Each row is a point. Two turns around zero, p and q, are shown by what they do to some points. Where does a point land after both, in the order given? Backwards means that the second turn is done in reverse. Each puzzle has new turns, and all numbers are rounded.
In the rows, zero is written as 128.

Turn p:
[140 167] -> [167 140]
[149 114] -> [128 103]
[ 89 125] -> [104 159]
[133 106] -> [112 112]
Turn q:
[116 156] -> [146 152]
[139 158] -> [159 134]
[127  79] -> [ 85 104]
[130 119] -> [121 122]
Where do these land?
q, then p: [107 109] -> [120 155]
p, then q: [149 105] -> [ 98 119]
q, then p: [157 139] -> [125  97]
q, then p: [100 158] -> [167 140]

Turn p:
[120 158  79 120] -> [104 139  84 100]
[123 147 147 162] -> [144 142 114 163]
[140 148 104  89] -> [129 135 116  78]
[113 121 130 104] -> [115 139 147 113]
[131  89 149 143] -> [128 104 158 154]
[142 105 159 149] -> [148 109 150 158]
Turn q:
[153 116 146 125] -> [155 115 114 123]
[135 104 153 145] -> [161 123 127 149]
[129 137 154 138] -> [150 129 147 123]
[103  99 111 104] -> [ 98 103 120 154]
[126 113 114 144] -> [126 141 117 147]
[123 199  91 113] -> [ 80 158 144  71]
Where do these land?
q, then p: [109 114 159  93] -> [122 100 167 148]
q, then p backwards: [149 141 133  90] -> [154 121  97 108]
p, then q: [114 142 125 154] -> [118 159 129 132]
p, then q: [129 114 149 141] -> [154 137 130 136]
q, then p: [139 128  74 162] -> [114 162  75 121]

Turn p:
[123  77  90 127 131 122] -> [112  93 112 175 138 120]
[143 140 164 112 147 135] -> [130 126 125  81 136 126]
[162 156 139  94 125 138] -> [164 125 108  91 118 139]
[140 105 124 188 131  79] -> [117 101 190 155 117  95]
[123 156 155 112 139 155] -> [132 155 116  90 142 139]
[114 148 109 148 135 141] -> [139 157 135 145 144 122]
[ 94 120 105 148 136  94] -> [105 139 137 164 116  94]
[100 128 116 123 107 125] -> [114 145 118 150 112 138]
[153 123 150  99 102 164] -> [140 113 110 101 131 178]
Turn q:
[121 152 155 137 134 126] -> [115 147 120 111 153 127]
[129 173 106 138 138 128] -> [127 133  82 107 119 131]
[102  93 157 131 122 177] -> [ 96 127 168 149 142 171]
[128 111 139 150 165 128] -> [109 107 119 149 157 120]
[ 87 157 127 105 101 113] -> [108 159 138  90  96 119]
[133 123 139 113 170 121] -> [120  94 128 116 152 113]
[158 114  79 139  93 111] -> [173 133 116 160  85 119]
[165 100 122 111 100 120] -> [176 124 155 143 118 124]
Where do these land?
p, then q: [127 133 128 103 147 122] -> [137 117 125 122 105 112]
q, then p backwards: [148 113 144 126 154 114] -> [146 112 116 140 157 132]
p, then q: [150 130 108 134 130 179] -> [138  89 102 136 155 149]
p, then q: [137  90 117  88 126 127] -> [123 106 134 165  92 131]
p, then q backwards: [ 71 143 161 151  92 108] -> [ 61 125 133 133  82 138]
q, then p: [ 92 126 103 152 112 141] -> [124 165 140 154 120 153]
q, then p: [171 160 135 141 134 105] -> [171 108 115 132 129  93]

Turn p:
[130 151 145 155 147  98 157 130 131] -> [124 132 156 147 172 130 125 150 120]
[145 142 117 124 153 144  83 129 142] -> [160  98 128 112 121 156 125 119 153]
[106  96 105 139 114 166 148  88 145] -> [107 152  99 161 119 124 133  76 147]
[131 108 116 121 115  91 116 141 124] -> [152 127 137 122 116  92 134 133 111]
[123 113 117 141  91 134 127 151 140] -> [128 136 138 149  89 125 129 120 108]
[128 123 148 130 122 120  99 115 146] -> [139 130 148 110 124 125 105 108 135]
[147 134 140 137 147 116 153 124 114] -> [114 124 139 126 162 128 146 139 122]
[140 165 122 109 120 124  94 152  73] -> [156 121 104  84 120 154 134 166  94]
[108 121 147 146 154 128 161 138 117] -> [ 96 113 125 151 158 120 117 139 117]
[124 155 127  88 138 111 109 120 151] -> [153 137 131 106 125 124 113 152 168]
[127 100 124 118 107 176 163 120 126] -> [ 78 140 104 141 104 130 150 106 134]
Turn q:
[112 131 134 114 141 120 122 117 141] -> [127 122 132 118 131 112 117 111 113]
[125 128 117 111 115 111 122 125  69] -> [136 135  90 122 137 126 159 158 100]
[151 115 147 123 151 134 125 133  88] -> [165 140 129 122 160 134 146 146 128]
[115 123 143 150 146 176 123 112 138] -> [130 124 165 161 148 130 140  99 131]
[116 120 112 125 140 110 120 116 108] -> [130 115 105 121 139 108 143 129 122]
[158 127 131 111 150 148 118 114 130] -> [153 136 125 123 151 149 122 103 131]
[114 125 118 123  96 135 130 194 151] -> [ 72 127 151 113 120 154 111 165 136]
[115 170 137 115 144 138 134 128 140] -> [116 162 144 118 124 117 125 101 115]
[123 134 110 122 141 127 163 134 137] -> [120 129 136 100 109 128 146 115 141]
[152 128 105 163 134 114 124 113 140] -> [134 123 104 144 121 118 122 116 170]
[143 119 132 165 146 111 132 119 143] -> [146 119 130 139 123 105 119 124 166]
[113 116 151 113  31 113 123 130 151] -> [107 103 126 156  72 156  86 168  82]
Where do these land?
q, then p: [143 126  97 147 115  93 106 124 148] -> [171 128 125 152 102 113 124 110 137]
p, then q backwards: [ 92 128 128 114 115 161 100 152 109] -> [141 130 114 105  84  95 125 114 147]
p, then q: [133 125 146 106 133 150 140 122 146] -> [106 113 146 127 118 122 113 114 112]
p, then q: [115 107 160  99 136 164  99  98 101] -> [107  94  95 110 141 137 127  91  87]
q, then p: [154 143 139 152 150 134 151 133 106] -> [122 140 165 135 135 149 142 150 149]
p, then q: [123 163 111 101 119 112 136 119 150] -> [109 161 137 120 117 139  98 126 149]
p, then q backwards: [ 90 116 104 138 148  95 140 127 102] -> [120 126 141 138 134 103  81 104  99]
p, then q backwards: [122 149 155 128 122 125 146 155 123] -> [115 125 142 122 102 129 120 162 128]
p, then q: [111 141 146 107 143 111 103 137 152] -> [125 122 127 124 149 138  80 138 127]
p, then q: [148 130 119 162 110 146 164  93 160] -> [137 151 160 160 100 101 141  89 132]
p, then q: [151 100 125 129 124  97 121 126 109] -> [163 129 114 101 115 119 137 141 119]
q, then p: [152 108 107 153 121 148 129 150 129] -> [112 112 139 162 111 139 118 116 151]

Turn p:
[108 106 121 110 113 102 100  92 154 146 127 146] -> [136 115 128 136 136 110  68 131 154 109 121 141]
[ 94 152 168 142 150 124 108 140  90 144 108 103] -> [106 142 125 167 126 119 132 114  76 154  94 141]
[132 158 173 139 102 128 144 134 101 120 172 159] -> [148 109 156 102  99 141 141 107  97 152 140 174]
[102 136 108 109 125 151 161 153  89 143 107 118] -> [ 92 154  96 101 102 138 135 110 108 133 111 106]
[100 115 130 114 159  94 126 169 126 135 157 155] -> [103 136 114 104 167 126 103 138  99 141 156 160]
[103  95 129 156  97 115 148 101 138  98 100 104] -> [ 98 107 125 156 121 157 137 119 170  95 101 145]
[156 109 130 127 112  99  98 138  90 109 143 107] -> [131  93 152 120 149 138 135 144  89  96 109 121]
[165 116 123 100 161 117  94 101 156  91  92 122] -> [176 127 111 146 183 112 138 148 157 112 101 110]
[164 101 129 113  99 156 112 116 158 143  93 149] -> [145 111 144 111 122 112 115 150 182 146 101  96]
[153 152 131 175 120 134 146 104 109 121 158 154] -> [160 101 133 136  84 151 148 135 116 135 161 146]
[141 118 126 118 133 162 113 124 120 108 157 144] -> [160 127 141 112 140 161 120 122 124 141 138 111]
[137 161 132 101 161 159 131 161 156 162  94 114] -> [121 180 120 126 135  78 147 127 134 167 125  95]
[ 93 151  94 168 110 124 141 137 156 146 102  99] -> [ 83 168 129 162  89 120 134 143 149 104 136 132]
[121 158 100 109 132 148 142 122 144 140 172 147] -> [151 158 126 104 110 126 110 109 128 126 176 124]
[151  91 126 140 146 108 157 128 133 115 140  96] -> [107  93 120 137 158 133 159 121 137 108 152 116]
Turn q:
[124 163 129 106 101 125 102 157 131 137 101 115] -> [141 135  76 132 106 135 141 135 156 125 139 108]
[139 126 135 138 115 160  88 110 121 115 117 138] -> [170 161 133 137 120 118 121 120 124 120 109 115]
[135 139 148 174 128 100 130 141 133 132 121 112] -> [110 135 139 160 126 108 159 141 151 125 137 144]
[116 129 114 128 102 123 155 131  62 148 163 141] -> [ 99 157 139  85 107 125 134 111 102 168 163 128]
[116 148 172 128 131 120 102 117 122 121 113 141] -> [133 153 127 126 113 106 115 164 150 108 119 120]
[124  95 124 114 183  86  91 109 129 125 132 105] -> [112 102 142 162 139 104  63 117 140 105 148 124]
[104 124 115 131 118  93 114 111 190 127 121 137] -> [118 106 106 131 125 124 123 109 149  78 103 167]
[124 100 135 102 115 134 134 108  97 137 113 103] -> [108 143 136 116 138 135 114 105 134 132 127  81]
[131 143 109 137 153 130 166 122 127 114 137  97] -> [114 121 138 138 167 152 140 138 110 126 156 136]
[150 141 114  99  71 156 165 140 135 130 160 134] -> [152 112 120  68 126 150 178 107 115 142 134 119]
[119 102 142 148 137 124 149 110 172 135 190  91] -> [122  95 194 121 144 152 136 108 156 105 142 161]
[129 180 114 157 161 128 120 139 154 142 129 130] -> [146 130 106 154 144 134 132 159 141 135 144 180]
[161 102 152 134 119 158 132  99 128 157 100 175] -> [145 146 139 110 147  98 126 123 133 161  61 120]
[123 109  73  78 152  94 130 159 121  81 124 151] -> [111  72  87 133 111 122  96 123  62 115 144 115]
[125 119 144 146 135 188 141 165  99 120  98 151] -> [139 151 137 147 108 153 140 160  99 174  92 104]
Where do these land?
p, then q backwards: [131 107 139  80 109 131 129 145 145 146  83 138] -> [139 114 164 106 118 115 137 100 130 167 104 159]
p, then q: [114 145 149 157 149 129 114  95 141 149 138 155] -> [146 140 139 133 112  92 139 104 142 152 123 163]
p, then q: [150 118 136  99 102 122 129 184 135 134 131 165] -> [117  88 101  97 110 132  96 150 152 140 129  99]
p, then q: [119 111 125 108 108  88 101 122 102 139 117 140] -> [126 129 107 156  98 109 101 124 110 120 117  98]
q, then p backwards: [130 154 111 168 111 150 125  80 137 150 153 123] -> [105 161 147 104 133 126 130 140 162  78 149 135]
p, then q: [115 130 128 135 100 113 138 163 109 155 112 148] -> [106 134  97 107  84 139 120 124 132 130 121 115]
p, then q: [120 123  95 128 164 141 123 118 119  74 115 125] -> [161 130 121 154 163 159 140 140  93 145 137 136]
p, then q: [143 123 108 190 167 121 133 112 140  94 109  81] -> [114 127 170 166 140 162 179 140  93 138 129 167]
p, then q: [173 120 134 120 154 142 108 124 136  71 173  99] -> [144 107 188 136 183 126 128 164 116 148 140 110]
p, then q: [120 176 146 171 104 147 110 100 106 137 127 124] -> [132 174 136 119 114  99 183 117 137 142 109 119]
p, then q: [116 105 144 117  99 118 155 119 121 121 129 151] -> [135 118 119 109 123 132 103 109 122 117  88 121]
p, then q backwards: [147 178 103 143 163 107 138 105 148  76 150  89] -> [150 176 106 170 100 131 104 117 145  80 130  84]
p, then q: [ 79 117 131 105 116 126 128 168 157 146 135 114] -> [124 147 111 114 112 138  87 163 152  96 134 149]
p, then q backwards: [138 107 157 108 151 150 159 137  95 165 111 123] -> [156  98 106  99 109 116 155 153 106 152 105 143]
q, then p: [126 106 113  91 123 134 131 150 131 163 135 143] -> [122 117 130 126 124 114  86 123 147 121 115  91]

Turn p:
[118  86 109 107  98 120 123 134 148 124 134 134 152 122] -> [105 117 101 139 117 143 167 116 111 117 124 138 112 151]
[127  94 127 143 141 132 100 108 122 115 116 150 122  88] -> [113 125 105 112 140 146 106 109 101  88 136 110 139 124]
[155 128 100 156 166 118 111 159 147  90 106 107 137 107] -> [118 141 129 112 170 129 116 111  71 168 134 122 153 140]
[156 182 165  92 152 186 144 112 126 133 115  88 132 158] -> [193  91 157 129 106 125 116 144 153 177  91 100 149 105]
[106 156 121 110  92 112 119 107 118 179 141 121 132 122] -> [136 115 103 122 110 118 130 117 179 124 135 172 108 115]
[172 145 141 101 180 147 160 117 110 158 143 113 126 155] -> [179 143 155 138  94 125 123 136 121 159 114 111 122  71]
[149 127 114 151 137 148 130 176 106  87 115 145 142  97] -> [110 123 120 136 166 134  92 148  84 151 140  99 109 147]
[ 82 137 145  97 127 137 132 124 108 168 142  99  85 153] -> [153 131 155 169 103 118 114 100 183 111 110 150 126 123]
[135 152 152 123 167 147 159 131 114 144  78 113 147 153] -> [139 120 175 116 135 150 120 126 150 172 106  97 121  94]
[108 114 112 165 128 124 109 147 165 110 147 169 147 111] -> [119 132 112 122 183 127 158 137 101  96 156 130 123 150]
[128 108 147 137  92 114  91 125 117 149 140 133 130 155] -> [112 100 144 123  96 113 139 122 135 101 163 146 122 136]
[151 126 118 129 135 104 114 160 152  81 103 174 122 104] -> [ 88 134 115 104 167  95 128 137  79 124 108 107 122 143]
[ 97 130 116 124 109 101 132  97 113 110 155 127 131 147] -> [135 161 117 116 101 128 139 128 157 113 140 135 122 164]
[134 106  81 166 105 123 142 119 149 110 127 146  99 123] -> [102 156 120 121 141 150 126 161  99 103 122 166 144 148]
[104 128 173 119  92 107 153 104 127 162 159  99 115 128] -> [120 131 115 161  90 119 147 129 193 117 142 138 151 111]
Turn q:
[121 156 114 133 154 104 109 143 114 131 154  96 172 105] -> [107 134 162 123 144 110 108 175 114 135 149 130 118 168]
[131  96 104 115 115 151 163 143  95 140 143 144 146 128] -> [147 123 170 147 155 134 137 121 128 146 135 140 132  84]
[112 132  93 133 136 118 139 117 140 111 137  77 125 132] -> [146 138 140 157  99 106 132 157 143 123 149 110 122 149]
[107 146 129 152 193 108 112 136 120 143 152  89 106 119] -> [118 147 121 117 130  71 138 159 142 165 126 127 128 180]
[ 92 141 127 161 151  95 137 149 158 136 127 110 128  95] -> [ 84 132 128 138 115  87 143 164 124 120 120 122 158 150]
[130 144 174 121 144 132 129 122 162  92 113 152 138 169] -> [124 126  72 126 116 160 101 121 145 113 134 169 148 139]
[157 120 106 100  66 124 131 119 113 162 130 154 111 127] -> [159 112 155 121 127 153 144 105  90 116  93 114 100  92]
[142 113 136 135 118 144  86 161 134  88  98 161 121 129] -> [ 97 157  86 132 153 151 129  93 114 109 150 125 114 113]
[ 89 147 106 134 183  88 130 110 111 109 146 120 131 106] -> [140 154 140 136 147 103 126 164 129 138 131 113 170 187]
[156 132 162 167 143 128 139 100 138  92 121 128 131 130] -> [128 112 106 119 123 105  99  93 149 100 148 141 147 149]
[108 105 131 120  72 160 126 104 116 154 156 137 122 133] -> [145  82 149 120 123 165 171 111 129 144 131 111 119 108]
[130 167 161 135 154 153 108 135 128 100  55 138 134 124] -> [ 93 173  86  84 117 141  82 117 140 120 147 122 151 118]
[137 113 177 113 139 102 121 136 126 106  81 114 134 138] -> [ 95 161 121 128 119 148 100 103 165 110 106 146 124 145]
[146  98 111  90 109 151 138 105 156 171 157 132 113 112] -> [158  78 129 139 141 131 142 143 136 132  90 103 100  92]
[144 139 127 105  94 146 160 137 111 135 160 134 107 141] -> [170 117 145 110 127 135 157 129 124 119 125 156 112  98]
[146  98  90 132  78 144 120 132 124 178 116 162 130 161] -> [137 106 139 152 114 151 135  91  77 159 114 118 104  77]
Where do these land?
q, then p: [164 112 112 140 141 123 141 157 119 114 102  94 151 143] -> [126 131 118 105 148  84 116 131 146  95 155 138 152 133]
p, then q: [158 119 135 140 127 118 102 158 121  80 138 106 103 150] -> [115 127 165 121 114 155 128 109 114 153 129 164 119 171]
q, then p: [117 148 117  93 125 115 125  70 137 183 109 189 106 112] -> [112  78 134 115 101 180  98  90 107 184 105 122 112 115]
p, then q backwards: [141  94 143 133 108 104 115 157 109 134 154 136 159 157] -> [118 128 109 171  93 135 107 149 132 122 145  88 135 137]
q, then p: [100 151 116  83 147 165 164 137 147 120 128 143 108  96] -> [122 122  96 150 172 122 135 124  95 186 116 118 114 120]
q, then p: [138 142 121 132 130 154 169 123 170 138 149  94 115 111] -> [ 72 140 103 150 133 108 149 125  96 137 130 135 136 139]
q, then p: [124  96 103 138 127 131 112 128 111 103 141  84 143 162] -> [145 136 148 141 124 109 135 164 138 104 160 154 163 114]
q, then p: [119 148 166  90 134 140 149  77 126 150 118 158 119 117] -> [127  76 117 117 121 153 150 105  93 152  88 116 118 121]
q, then p: [150 160 125  95  79 142  78 143 120 145 146 150 162 137] -> [155 114 137 177 108 129  65 121 114  95 104 108 110 129]
p, then q: [115  96 147 137 129 107 102 106 128 124 108 135 129  83] -> [149 127 137 150 134 151 127 155 149 129 160  91 141 150]
p, then q: [ 98 128 145 140  94 101 124 115  94 144  97 134 109 117] -> [114 116  86 147 122 164 154 153 131 118 134 105 138 147]
q, then p: [126 126 119 166 160 192 162 135 144 112 123 127 106 121] -> [123 162  63 128 139 118 163 116 112 143 152 155 125 115]
q, then p: [124 114 125 149 168 131 127 161 130 139 138  92 108 131] -> [107 162 136 126 148 102 148 126 152 125 131 163 123 110]
p, then q: [137  95 107 163 126 113 147 160 147  93 134 106 129 154] -> [127 123 149  97 114 135 135 129 123 171 147 178 156 129]
p, then q: [ 91 174 151 107 135 126 122  95 160 152 105 161 137 123] -> [132 141  98 163 133 118  95 156 161  87  92 112 133 114]
q, then p: [145 146 117 142 118  88 108 128  86 116 157 138 164 134] -> [154 130 170 122  92 105 111 133 134 105 149  90 112 125]

Turn p:
[157 131 112 148 132 102 123 142 171 129 112 153 140  84] -> [143 144 134 152 156 142 151 138 162 106 128 116 177 109]
[143 103 107 147  98 117 146 122 111 164 124 142 141 146] -> [140 116 115 130 147 177 139 131 122 150 114 131 106 100]
[152 122 115 133  88 172 126 144 167 153 142 123 145 129] -> [154  76 124 166 132 131 135 129 152 158 133  99 130 123]
[142 148 150 142 110 138 142 148  95 134 135 133 156 108] -> [122 119 114 126 103 164 120 154 146 138 161 139 136 132]
[154 100 129 144 134 141 155 163 145 106 151 122 113 114] -> [158 106 139 118 148 129 108 161 133 104 144  93 132 133]
[135 123 107 131 104 150 136 123 123  94 122 158 123  97] -> [139 118 148 116 140 122 121 120 151 126 167 135 136  88]
[132 120 128 156 124 146 120 154 140 110 148 175 155 137] -> [153 100 124 134 136 158 137  99 138 100 166 123 137 138]
[109 139 120  81 159 129 109 134  84 150 137 122 112 142] -> [117 131  85  97 104  92 146 133  97 133 118 154 115 137]
[121 107 129 135 137 134 158 140 167 116  81 144 155 106] -> [145 121 169 114 135 150 126 115 135 130 115 114 188 120]
[111  84 191 111 150 123  76  62 108 162 116  75  76 154] -> [ 72 146  92 155 132  88  50 112  68 136  63 140 104 133]
[ 88 156 115 116 149 109  88 137  84  92 125  74 109 155] -> [ 70 131 142 105  91  86 147 136 114  91 112 153  85 149]
[105 165 150 111 133 105 125 123 112 133 109 124  81 159] -> [132 168 138 139  91 106 127 133  91 123 112 162 105 135]
[173 144 111 135 138 137 153 107 152 123 125 142 159 135] -> [153 148 124 122 122 149 136 107 170 139 127  87 132 118]
[100 135 145  72 126  83 112 102 125 122 147  96 122 151] -> [ 79 165 128 133 125  94 147 126  79 149 126 117 107 150]
[100 142 113 158 138 134 151 122 136 132 146 137 131 104] -> [144 131 142 115 155 133 128 129 160 135 134 154 131 155]
Turn q:
[170 103 148 116 117 152 117  90 141 126 112 141  99 107] -> [137 120 114  84 125 137 148  99 128 156 143 146  84 144]
[ 97 145 107 165 112 121 128 138 151 155 126 147 129 111] -> [115 152 133 159 100 155  99 122 106 107 139 120 119 121]
[ 87 173 108 108 120 118  84 137 117 132 147 181 122 109] -> [131 101 123 150  75  93  96 151  98 102 170 120 122 124]
[158  97 162 149 147 146 148 135 139 104 159 108 105 106] -> [137 116 152 116 129 157 181 116 154 125  99 124 110 161]
[148 106 139 107 124 170 105 133 160 114 103 116  85 136] -> [126 101 109  92 142 152 144 125 120 124 123 186 105 141]
[110 127  97 102 113 117 156 157  83 131 111 173 150 173] -> [103 104 136 155 152  99 121 120  94 146 158 118 182  85]
[150 113 121 132 122 121 132 145 131 118 115  93 111  83] -> [103 123 100 120 142 157 144 138 139 125 115 105 104 154]
[130 128 147 157 111  88 157 120 109 102 130  98 131 165] -> [111 160 134 116 135 106 151 116 130 125  74 107 154 105]
[139  94 155  89 114 136  84 138 150 144 118 151 127 122] -> [151  80 110 104 112 147 106 129 109 165 127 150 117 136]
[ 79 167 120 110 109 138 136 115 138 126 133 142 170 123] -> [132 160 116 153  90 114 114 151 123 132 163 140 168 129]
[156  93 124 152 158 134 111 116 158  96 117 109 124 107] -> [120 117 122  97 130 160 129 106 183 114 115 134 108 143]
[175 143 137 162 138 125 157 142  93 123 131  91 157 166] -> [152 150 121 149 184 112 157 101 147 117  89 104 151 114]
[ 79 139  86 133 127 126 108 116 105 162 166 127 137 120] -> [112 141 154 175 114  94  79 146 124 124 141 124 119 150]
[113 160 110  85 142 112 133 117 152 153 146 150 134 140] -> [143 132 138 147 111 114 114 171 130 143 158 142 119  88]
[128 133 160 152 169 118 164 120  93 135 106  94 139 152] -> [148 165 157 102 180 124 137 130 135 115 110 100 158 125]
Where do these land?
p, then q: [114 167 159  76 162 123 135 177 128 125 131 114 159 101] -> [123 135 111 184 128 107 128 140 114 165 100 128 187  97]
q, then p: [153 116 133 113 133 122 128  98 103  88 151 125 172 116] -> [130 146 139 154 154 142 158 130 125 159  93  88 130 140]
q, then p: [137 151 139 137 110 108 124 121 128 136 192 123 125 177] -> [126 167 150 154 125 172 116 157 135 112 118 147 150  91]
p, then q: [ 89 122 159 161 116 144 113 145 130 137 137 139 102  90] -> [151  83 154 131 104 127 105  86 139 116 123 121 145 113]
p, then q: [129 107 144 126  85 129 134 104 126 156 129 148 148 136] -> [142 141 153 145 145 129 106 109 122 127 148 129 103 164]
q, then p: [160 101 120 150  95 105 149 133  90 134 146 102 128 163] -> [112 164 142 111 126 145 114 128 136 135  64 160 147 130]
q, then p: [117 107 200 126 178  97 120 147 143 162  72 101 116  91] -> [125  78  93 108  50  70 120 141 111 131 121  85 145 116]
p, then q: [ 93 140 129 138 175 123 137 121 123  79  98 177 134 167] -> [150 144 106  88 101  67 171 120 134 156 154 147 138 120]
p, then q: [122 120 158 114 141 114 150 141 159  93 154 127 139 141] -> [151 139 132 130 148  87 141 141 137 125  86 137 147 133]
q, then p backwards: [127 134 100 129 119 128  86 139 167 125 107 148 144 104] -> [156 130 161 152 125 160 108 129  86 134 135 141 137 133]
q, then p: [167 115 122 125  93 150 111 125 122 139 119 126  90 151] -> [146 158 113  95 149 120 118 116 113 125 111 162 118  97]
p, then q: [155 144 103 157 144 158 143 124 139 125 120 110 141 103] -> [136 125 101 121 116 174 123 142 146 138 115 158 120 114]
p, then q: [140 129  78  97 163 130 145 128 111 142 125 144 124 111] -> [119 121 105 138 142 139 141 166 145 158 162 111 118 100]
q, then p: [110 157  95 128 109 127 135 115 130 129 110 126  86 123] -> [128 138 144 112 131 108 141 140 121 113 160 170 110 142]
q, then p: [106 109  81 142  96 162 110 102 119 153 130 111 111 145] -> [130 156 117 142 133 130 134  84 112 101 126 186 109 140]
